Every row gives one point. Each copy is the shape, with its points in the same order, turned, moved and blurred by noise. Say if it was mirrored as well.
In the rows, zero is written as 128.

Shape (7 x 2):
[[159  86]
 [ 75 146]
 [160 109]
 [144  87]
 [140  87]
 [ 79 151]
 [111 177]]
Copy 1 (7 x 2):
[[160 168]
 [ 91  83]
 [135 163]
 [155 146]
 [160 139]
 [ 88  84]
 [ 66 125]]
Copy 1 is: only turned
Copy 2 (7 x 2):
[[124  79]
 [185 161]
 [115 102]
 [138  82]
 [136  86]
 [182 163]
 [141 180]]
Copy 2 is: mirrored
Copy 3 (7 x 2):
[[174 164]
 [109  86]
 [144 169]
 [166 149]
 [164 150]
 [103  94]
 [ 82 121]]
Copy 3 is: only turned

Shape (8 x 3):
[[118 114  97]
 [ 95 161 111]
 [120  92 103]
 [156 104  85]
 [ 96 208 115]
 [135  77 162]
 [157 131 179]
 [141  97 145]]
Copy 1 (8 x 3):
[[131 110 127]
 [123 141  85]
 [123  99 144]
 [158 114 160]
 [133 176  58]
 [ 74 122 175]
 [ 86 180 164]
 [ 99 131 166]]
Copy 1 is: only turned
Copy 2 (8 x 3):
[[101 124 108]
 [ 86  86 138]
 [119 128  83]
 [123 168 108]
 [ 57  82 181]
 [179 107  94]
 [175 110 166]
 [154 116 121]]
Copy 2 is: only turned
Copy 3 (8 x 3):
[[ 94 133 143]
 [137 101 133]
 [ 87 153 142]
 [ 67 136 175]
 [167  64 143]
 [120 201 164]
 [156 168 202]
 [119 173 169]]
Copy 3 is: only turned
Copy 4 (8 x 3):
[[173 114 110]
 [167 163 135]
 [171 101  88]
 [163  76 131]
 [162 192 170]
 [112 103  62]
 [ 86 132 110]
 [124 105  86]]
Copy 4 is: only turned

Shape (11 x 6):
[[160  86  93 159 135 128]
 [115 126 131 150  96 161]
 [ 81 111 107 102 115 120]
 [111  76 149 152  79 108]
 [131 104 113 105 157 172]
 [ 67 206 146 128 178  97]
 [133 104  86 150  87 152]
 [120 117 128  94  75 100]
 [196  23 116  98 131 137]
 [100  79  75 121 144 150]
 [ 78 169 118 117 110 149]]
Copy 1 (11 x 6):
[[ 78 123 169 158 135 137]
 [ 90 152 133 110 101  97]
 [106 117 117 114  60 144]
 [ 64 159 122  93 121 161]
 [113 145 138 180  79 115]
 [216 108 107  89 105 112]
 [ 56 120 156 126 102 107]
 [ 75 111  76 106  95 147]
 [ 40 148 125 221 117 176]
 [ 99 119 170 153  63 146]
 [133 120 112  93  69  81]]
Copy 1 is: mirrored
Copy 2 (11 x 6):
[[110 123 172 168 157 107]
 [117  99 131 139 146 178]
 [136  87 123 111  94 119]
 [126  83  89 159 164 121]
 [154 138 169 147 108 148]
 [133 138 145   7 141 147]
 [ 89  82 152 168 130 145]
 [101 111  85 131 106 119]
 [150 157 137 232 120  83]
 [145  87 178 147  98 115]
 [114  99 134  82 105 181]]
Copy 2 is: mirrored
Copy 3 (11 x 6):
[[119 184 127 156 114 164]
 [150 128 173 122 104 130]
 [ 78 126 139  99 113 112]
 [100 108 166 163  77 150]
 [135 168 102  98  95 134]
 [132 104 118 125 172  22]
 [123 165 170 119 120 167]
 [ 93  88 135 115 118 155]
 [106 169  75 148  53 209]
 [ 81 193 128 101  98 137]
 [131 119 163  90 132  94]]
Copy 3 is: mirrored
